Each row is a point. The points of each table are mixes of a few directions, plus a little noise. How many directions does each table use, and how many do they share? Where both have some left over, give the other angles between the two spaces (their principal angles), to ten degrees, smallest first.
In the rows, zero is written as 128.

First, 7 rows:
[[136  80 183]
 [123 167  84]
 [134  93 169]
 [135  89 171]
 [120 176  75]
 [131 121 136]
 [121 170  81]]
Second:
[[222 112 170]
 [ 54 141  95]
 [149 124 137]
 [105 132 117]
 [ 89 135 110]
 [151 124 138]]
Directions: first 1, second 1, shared 0; angles 60

First, 6 rows:
[[147 145 119 145]
 [120 163 125 166]
 [137  32 141  25]
 [132 158 122 159]
 [142 141 121 143]
 [ 90 128 142 127]]
Second (8 x 4):
[[163 178 232  97]
 [114 109  87 140]
 [142 149 172 115]
 [ 99  86  41 154]
 [127 127 126 128]
 [139 144 162 118]
 [108 100  70 145]
 [130 130 133 126]]
Directions: first 2, second 1, shared 0; angles 90

First, 7 rows:
[[124  88 162 122 134 151]
 [155 166 117 141 128 138]
 [109 108 133 147  85 116]
 [150 197  79 145 122  98]
 [ 83 124 102  35 225 109]
 [153  94 147 157 128 100]
 [123 122 155 147  74 180]]
Second:
[[ 56 192 129 159 102 143]
 [232  36 127  83 166 107]
 [ 84 167 129 147 112 137]
 [156 103 128 116 138 123]
 [140 117 128 123 132 125]
 [100 153 128 140 118 134]]
Directions: first 4, second 1, shared 0; angles 40

First (8 x 8):
[[193 151 140  70 216 132  92 157]
 [ 92 118 122 162  87 129 145 111]
 [ 99 102 127 142  28  95 159 124]
 [122 135 125 140 154 144 124 121]
 [ 67  98 119 179  16 110 170 105]
 [127 133 126 133 151 138 123 125]
 [158 137 133 102 164 129 112 141]
 [166 149 133  99 209 145  99 142]]
Second, 8 rows:
[[157 128 127 145 167 117 123 137]
 [186 112 148  74  53  77 127 153]
 [220  97 155 157 170 119 107 101]
 [108 186 117 173 110 165 117 123]
 [136 121 137 123 100 131 126 115]
 [ 89 139 104  88 195 115 138 176]
 [ 98 129 132  73  93 143 127 125]
 [ 30 112 104 191 136 156 159  95]]
Directions: first 2, second 5, shared 2

First (7 x 9):
[[152 182  81 114 143 107 102 111 127]
 [138 146 111 122 134 120 119 122 127]
 [ 80  24 217 157  97 168 176 161 131]
 [145 164  97 117 140 113 112 118 126]
 [127 127 129 128 127 129 130 128 128]
 [164 208  58 106 153  96  90 103 125]
 [ 90  45 200 150 102 160 166 154 130]]
Second, 7 rows:
[[112 127 110 158  80 144 118 152 134]
 [122  84 184 112 159 131 159 120 123]
 [163 231  24 124 122 100  71 113 130]
 [111 117 123 154  88 144 125 149 133]
 [129 130 126 128 127 128 127 128 128]
 [113 122 118 153  88 143 122 149 133]
 [145  85 212  67 231 107 174  85 114]]
Directions: first 1, second 2, shared 1

First (10 x 9):
[[139 151 203 111 181 145 126  87 120]
 [116 153 127 103 144 124 110 191 159]
 [114  54 101 123 148 105 123 221 135]
 [143 146 139 180  81 100 130 164 152]
 [120 141 119 151  87 141 135  75 122]
 [149 125 108 140 105 139 150  34  88]
 [140 135 137 138 129 103 122 191 150]
 [ 72  37 106 115 141 159 129 111 107]
 [125 115 111  64 186 153 128  86  97]
 [163 223 131 154  78 110 128 120 152]]
Second (10 x 9):
[[116  62 163 111 146  66  63 125 105]
 [ 97 113 148 122 196 153 151 149 130]
 [219 117 110 137  81 118  48  80 153]
 [169 147  92 146 104 140 137 102 177]
 [153 172 122 127  65 145 112 133  77]
 [145 166  97 143 142 182 188 117 191]
 [ 78  97 135 145 154  89 129 145 110]
 [101 154 132 129 133 152 158 153  92]
 [ 71  84 170  78 177  93 158 135 155]
 [132 168 113 142  86 140 134 139  89]]
Directions: first 5, second 5, shared 1; angles 50, 70, 90, 90

First, 8 rows:
[[153 133 125 141 107 102  99 133 122 163  96]
 [ 56 110 151 154 183 249 117  93 151 105 146]
 [ 99 149 123 124 158 130 169 114 164 115 150]
 [126 114 102 123 108 112 144 159 128 121 101]
 [151 112 101 121 108  69 127 122  94 134 149]
 [159 143 147 109 125 157 152 178 132  97 109]
 [126 135 159 100  98  96 110 117 123 140 128]
 [154 128 118 151 136 113 106 108 110 151 142]]
Second:
[[ 94  96 170  76  93 145 155 153 129  83 119]
 [123 133 130 138 128 131 129 124 122 144 141]
 [148 130  68 176 166 135  94 115 137 140  98]
 [159 162 138  95 117 105 140 155 121 117 144]
 [104 123 164 105 116 172 154 159 117 111 152]
 [182 141 166 149 163 129 142  90 132 122 161]
 [ 96 114 161 117 112 157 149 139 121 123 147]
 [123 127  65 115 105  66  91 135 140 135  72]
 [127 126  89 182 151 109  95  84 134 173 119]]
Directions: first 6, second 5, shared 3; angles 40, 90

First (9 x 12):
[[103  93 146 163 119 120 142 126 120 144 125 163]
 [ 35  96 171 173 124 132 106 140 135 132 145 162]
 [172 132 110 116 126 122 146 120 122 133 117 122]
 [161 189 100  71 143 143  98 133 143  98 136  70]
 [125 190 113  78 146 148  80 142 149  92 146  71]
 [212 124  97 113 123 113 172 111 112 142 103 127]
 [ 75 182 134  95 147 155  62 148 156  89 158  81]
 [ 59  79 166 182 118 123 131 132 124 145 134 175]
 [208  66 114 161 106  95 214 100  93 175  88 181]]
Second, 11 rows:
[[149 197 151 161  94 129  46  34 188  95 144 131]
 [122 102 137 133 141 166 127 154  91 141 135 120]
 [131 136 162 160 114 114 134  79 117 122  99  85]
 [116 124 111  92 149 141 118 166  77 169 121 144]
 [128 106 115 138 136 181 157 117 173 106 168 124]
 [138  58 160 165 126 176 165 168 152  85 158  91]
 [126 137 104  54 139  78 116 195  86 172  95 152]
 [123  63 104  87 165 224 154 211 125 140 180 130]
 [113 155 126 173 114  43 124 118  90 130  94 170]
 [121 154 114 135 126 105 150  74 143 130 115 129]
 [140 177 124 111 104  51 118  91 164 120  98 132]]
Directions: first 2, second 6, shared 0; angles 40, 60

First:
[[116 140 111 131 135 133 138 118 104 117 138 127 144 144]
 [181  75 199 117 102 109  88 173 234 178  82 140  61  54]
 [ 94 162  85 135 145 139 152 100  60  97 156 121 169 174]
 [ 65 188  48 141 158 149 174  76   7  72 181 114 204 214]
 [132 124 133 128 126 127 125 131 136 131 124 129 124 123]
 [130 125 131 127 127 127 126 130 131 131 127 127 125 125]
 [169  87 182 120 107 113  96 163 210 166  92 137  76  70]
 [110 146 104 131 137 134 141 112  91 111 145 124 150 154]
 [151 105 159 124 117 119 110 147 173 150 108 133  99  95]
 [128 127 129 127 127 128 127 129 129 129 127 128 129 127]]
Second:
[[105 147  85 225 196 144 139 179 174 247 166 117 163  92]
 [153 116 169  61  89 110 119  97 106  44  97 140 103 158]
 [121 126 120 123 117 134 129 121 117 123 130 124 127 125]
 [156 145 157 181 203 104 128 179 202 186 126 147 145 133]
 [123 127 122 125 120 132 129 123 119 124 130 125 127 126]
 [116 106 124  44  40 140 123  66  50  31 113 118 100 140]
 [108 116 107  90  73 145 128  91  74  86 130 114 116 124]
 [107 121 103 111  94 145 130 105  91 112 135 115 123 119]
 [171 143 180 161 198  92 125 175 205 160 113 155 137 147]
 [140 135 141 149 159 118 128 149 159 151 127 136 135 130]
 [109 127 101 138 119 144 132 123 112 143 142 117 133 114]]
Directions: first 1, second 2, shared 0; angles 60

First:
[[206  98 126 113  82 128 143  90 124 144 128 100 108  65 166  98 110 112]
 [154 108 110 129 146 124 151 108 106 141 149 144 118  74 189 149 121 128]
 [113 121 103 135 143 110 126 118 123 125 148 138 101 121 157 145 126 146]
 [127 129 129 128 132 129 129 130 127 128 129 130 130 128 129 130 128 127]
 [133 121 117 128 117 116 122 115 133 125 134 119 106 124 137 122 123 136]
 [ 71 172 177 132 163 167 124 192 133 120  95 150 207 199  44 140 152 108]
 [ 94 126  95 139 140  98 112 118 133 117 152 133  84 142 147 143 126 159]
 [143 113 107 128 124 113 131 107 124 132 143 126 101 102 162 130 120 137]
 [ 76 180 199 127 142 179 118 201 144 118  74 135 224 219   7 118 155  95]
 [161 114 119 122  93 116 124 103 135 131 130 104  99 108 141 105 117 130]]
Second, 8 rows:
[[163 145 180 142 140 119 100 224 145 128  98 116 168  68 160 168  87 139]
 [149 129 123 152 138 141  83 166 134 126 111 127 109 149 135 141 106 127]
 [155  94 149 156 142 162  91 169 141 105 105  94 100 125 131 150 104 117]
 [ 95 129 207  98 121 121 191 107 138  94 118  89 172  97  76 117 119 154]
 [108 164  85 103  81  90 133  94 130 160 147 153 139 157 113  83 166 124]
 [128 132 107 135 125 134 107 122 127 130 126 134 107 165 119 119 127 126]
 [ 90 116  92 117 164 141 184  33  88 125 163 163 106 164 121 121 145 137]
 [136 114  82 122 113 117 137 108 121 155 156 148 123 101 170 124 169 100]]
Directions: first 3, second 5, shared 1; angles 50, 60

First, 9 rows:
[[140 158 129 127  97  90 115 198 153 133 122 111 144 158 110 126  88  81
  177  96]
 [109 113 122 129 129 152 139 105 132 138 131 127 126 101 135 147 150 154
  104 147]
 [158 130 135 127 150 107 115 123 104 108 125 142 118 156 129  97 112 111
  133 114]
 [145 114 120 118 162 143 120  84  57 114 149 146 119 141 132  91 134 131
  144 141]
 [ 98 177 180 134 114 150 152 125 159  97 155 139 160 145 111 100 186 140
  161 124]
 [145 110 135 133 157 122 127  97 125 116 111 144 106 124 143 125 131 144
   77 130]
 [108  95  79 116 116 160 126 119  88 167 144 109 128  93 132 157 120 138
  144 158]
 [165 120 123 131 140  87 110 148 132 124 100 130 109 145 133 126  85 104
  107 106]
 [ 84 134 130 137  87 142 149 156 202 154 118 105 143  89 126 183 147 148
  104 135]]
Second (10 x 20):
[[ 81  70 118 144 114 129 143 167 106 149 147 233 114 139 104  96 111 139
  120 148]
 [179 191 134 111 136 123 109  96 157 112 105   7 145 113 152 169 139 111
  139 103]
 [ 92  84 118 139 114 126 138 163 114 147 140 204 117 135 111 109 111 133
  123 142]
 [130 131 129 128 129 128 127 125 129 127 128 125 129 127 129 129 130 128
  128 127]
 [129 130 131 128 132 130 128 122 126 124 129 129 128 129 129 125 131 130
  127 129]
 [129 128 151 129 157 145 136  82 103 101 142 155 123 137 131  94 161 149
  117 137]
 [126 125 142 131 146 139 134 101 110 112 138 153 124 135 128 104 149 142
  120 135]
 [157 163 143 120 147 134 122  88 132 105 122  76 136 124 142 134 151 129
  129 120]
 [149 154 129 121 129 124 120 118 142 124 118  77 135 121 137 147 130 120
  133 118]
 [109 105  87 131  76 100 120 216 160 181 112 121 130 116 114 171  67  98
  142 120]]
Directions: first 4, second 2, shared 1; angles 80

First:
[[128  61 205 107 159 122 115 127 145 110 132 149 163 120 138 128 123 156
  157 181  90 177 141 170]
 [120 178  78 150 129 140 164 124  86 166 130 132  92 117 147 146 136 112
  102 128 140  94 117 117]
 [ 99 144 103 145 134 137 164 119  73  83 163 124 106 120 140 126 122 127
   80 153 127 106 115  76]
 [130 103 151 117 125 121 109 130 149 100 130 123 146 135 115 116 123 135
  138 125 124 144 133 126]
 [122 183  63 148 104 134 144 127 105 131 132 110  97 133 121 126 131 106
   95  90 158  85 115  83]
 [122 134 130 136 150 136 155 124  99 159 129 147 115 112 155 148 133 131
  124 163 115 127 126 150]
 [117  87 158 115 119 118 104 127 144  38 152 110 154 142 103  97 113 142
  120 127 122 146 130  87]
 [185 135 135 107 104 115  70 146 222 235  56 128 151 145 104 138 145 114
  208  58 148 144 147 215]]
Second, 8 rows:
[[130 132 135 123 127 134 118 128 124 131 125 132 129 130 126 130 128 124
  116 136 124 126 128 120]
 [135 147 160 108 121 156  83 129 113 142 114 146 134 137 118 137 129 109
   77 159 109 117 125  92]
 [112  86  48 178 143  63 237 125 167  94 163  84 112 108 153 108 124 171
  249  54 172 154 136 215]
 [118 101  76 160 138  86 197 126 153 106 150 100 118 115 144 114 126 156
  205  81 156 143 131 183]
 [128 130 129 127 128 130 126 128 128 130 128 128 128 128 128 129 128 128
  126 130 127 127 127 125]
 [127 124 119 134 129 121 140 128 133 125 131 123 125 126 131 125 127 133
  142 120 134 132 128 139]
 [136 150 167 102 121 160  74 130 108 145 112 151 136 137 116 139 130 105
   67 165 105 116 125  84]
 [139 158 185  92 118 175  49 130 100 152 103 160 140 143 110 143 131  96
   41 182  97 110 122  65]]
Directions: first 3, second 1, shared 0; angles 80

First, 10 rows:
[[169 112 109  97 146  94 122  93 165 107 122 107 143 159 110 124 138 144
  123 148 130 146 130 117 187 123 147  93 125 145 142 114]
 [101 154 116 161 158 163 143 170 109 128 121 129 133 106 119 109 107 136
  139 108 147  83 121 136 116 145 126 141 137 128 157 159]
 [142 128 130 125 144 112 122 116 148 121 116 125 137 120 109 122 143 136
  132 139 129 134 131 132 133 138 129 151 139 132 141 148]
 [101 166 117 157 175 141 147 161  90 105 112 139 144 132 124  98 126 129
  124 103 154  77 120 131 107 137 119 120 132 109 176 148]
 [157 107 157  99 106  68  99  68 138 116 127 144 129 154 140 135 174 107
  111 158 106 184 141 122 107 111 117 140 119 112 101 102]
 [154 105 101 126 138 145 113 126 180 135 144  94 127 119 108 113  91 152
  151 151 132 133 127 120 190 139 161 124 124 176 122 133]
 [124 146 123 100 128 116 173 135 114 122  97 129 137 138 116 170 160 139
  107  94 130 112 124 138 143 123 116  94 150 102 160 132]
 [110  88 201 119   7 123  93  99 109 186 164 167  78  99 185 185 147  76
  125 145  71 208 145 135  31 104  95 195 114 105  13  92]
 [ 99 156  99 166 172 163 136 168  83 105 139 129 137 154 145  76  86 126
  128 108 160  71 115 115 128 127 135  80 106 127 161 118]
 [123 117 127 129 105 155 132 144 143 154 137 118 114 101 125 148 108 136
  141 125 121 130 127 133 138 134 134 143 134 144 109 137]]
Second (8 x 32):
[[111 141 112 121 135 171 170 168 142 158 108 115 130  90  99 159 118 149
  134  94 130 100 129 151 148 148 126 156 159 133 144 173]
 [100 117 128 116 115 156 125 119  93 138 158 144 125 174 181 111 104  92
  105 115 117 137 138 124  93  99 114 114  86 109  83  77]
 [142 128 108 102 132 120 155 129 145 122 109 109 135 136 109 159 138 151
  124 117 130 120 123 126 180 127 139  87 145 134 152 131]
 [119 106 124 109  91 161 141 133 133 160 148 120 112 129 148 157 104 124
  127 115 112 141 131 134 139 116 127 123 118 136  86 106]
 [144 140 153 175 161  72  71 102 116  83 129 152 137 128 127  62 154 110
  141 177 147 134 125 110  88 137 133 150 123 126 152 138]
 [139 155 118 116 159 104 160 133 127 106  88 122 147 126  94 146 164 151
  121 110 143 102 121 137 156 137 124 106 160 116 188 153]
 [106 108 102 158 137 214 106 161 158 168 172 106 116  98 136  82  40 130
  157 135 128 119 135 135 132 146 147 189 103 176  83 146]
 [158 131 178 124  94  27  98  78 103  89 112 158 120 147 138 150 206 110
  117 160 119 168 126 109  97 113 117  94 136  99 134 101]]
Directions: first 5, second 5, shared 4; angles 40

First (11 x 32):
[[130 142 128 136 126 118 118 142 115 131 123 116 135 111 110 123 150 115
  128 126  93 134 118 113 162 136 143 167 114 143 113 139]
 [128 119 160 128 165 154 101 195  98 113 140 136 123 120 124 139 143 119
  157 117 146 150 148 141 123 116 133  92 115 142 121 139]
 [136 106 159 144 117 152  87 178 116 160 130 114 126  94 120 133 186 121
  136 109  99 150 176 111 197 106 137 153  97 132 117 165]
 [134 105 140 138 100 142 110 132 139 164 126 117 125 109 133 129 163 133
  120 117 110 134 167 114 177 110 126 150 113 116 129 150]
 [136 109 156 145 114 148  88 174 117 161 129 112 127  93 119 131 187 120
  134 110  93 149 172 109 200 108 138 161  96 133 116 165]
 [128 148 101 129 106 100 148  83 141 131 117 119 136 131 121 117 118 127
  108 138 102 113  97 115 135 146 132 168 135 128 126 119]
 [132  91 117 127  79 138 143  67 177 170 125 129 117 139 161 128 121 157
  101 127 147 110 166 127 131 106 102 119 142  86 155 127]
 [123  92  90 102  92 131 191   7 204 140 129 157 110 190 190 130  42 179
   94 146 216  84 138 161  30 115  77  49 187  64 183  82]
 [117 177 144 115 227 122 121 213  58  39 141 147 137 139  96 135  98  95
  178 134 153 149  65 157  57 159 151  78 129 183 103 107]
 [119 182 128 119 201 107 130 181  72  55 133 137 141 136  94 128 102  97
  161 138 129 139  58 143  79 165 153 113 129 177 102 107]
 [127 137  85 124  83  97 169  35 171 145 114 124 131 147 140 115  97 144
   91 144 119  97 102 118 118 142 116 158 152 104 143 108]]
Second:
[[134 131 157 124 165 180 127 131 129  93 138 150 140 152 180 108 115 112
  122 121 218 118 130 102 110  96 134  42 107 121 118 102]
 [144  90 107 119 102 135 127 148 133 145 154 136  94 130  92 143 129 156
  134 123 102 138 177 167 130 141 126  90 161 107 184 165]
 [141 125  95 144  78 111 134 121 125 163 139 105  87 101  61 138 145 137
  109 128  58 117 169 154 169 175 145 157 151 120 174 169]
 [ 84 122 162 106 163  99 124 137 130 117 104 141 137 138 141 147 105 143
  179 136 137 153  73 155  63 116  94 160 118 158  88  95]
 [ 98 103 161 119 106 145 131 110 146 148 127 132  73 127  91 128 131 155
  151 123 114 125 136 149 139 153 124 111 109 140 148 134]
 [123 182 125 170 124 128 146 108  99 128 124  94  87  93  79 131 126  95
   97 135 132  82 147 143 135 189 161 133 127 143 135 126]
 [161 208  80 165 158  80 129 126  96 101 105  99 228 108 185 116 138  59
   77 142 132 114  82  65 135 101 148 225 133 129  57 103]
 [141  63 138  79 125 144 105 142 172 131 136 169 179 173 194 113 137 165
  155 115 132 181 108  88 143  50  96 109 117 106 120 132]]
Directions: first 3, second 5, shared 1; angles 40, 90
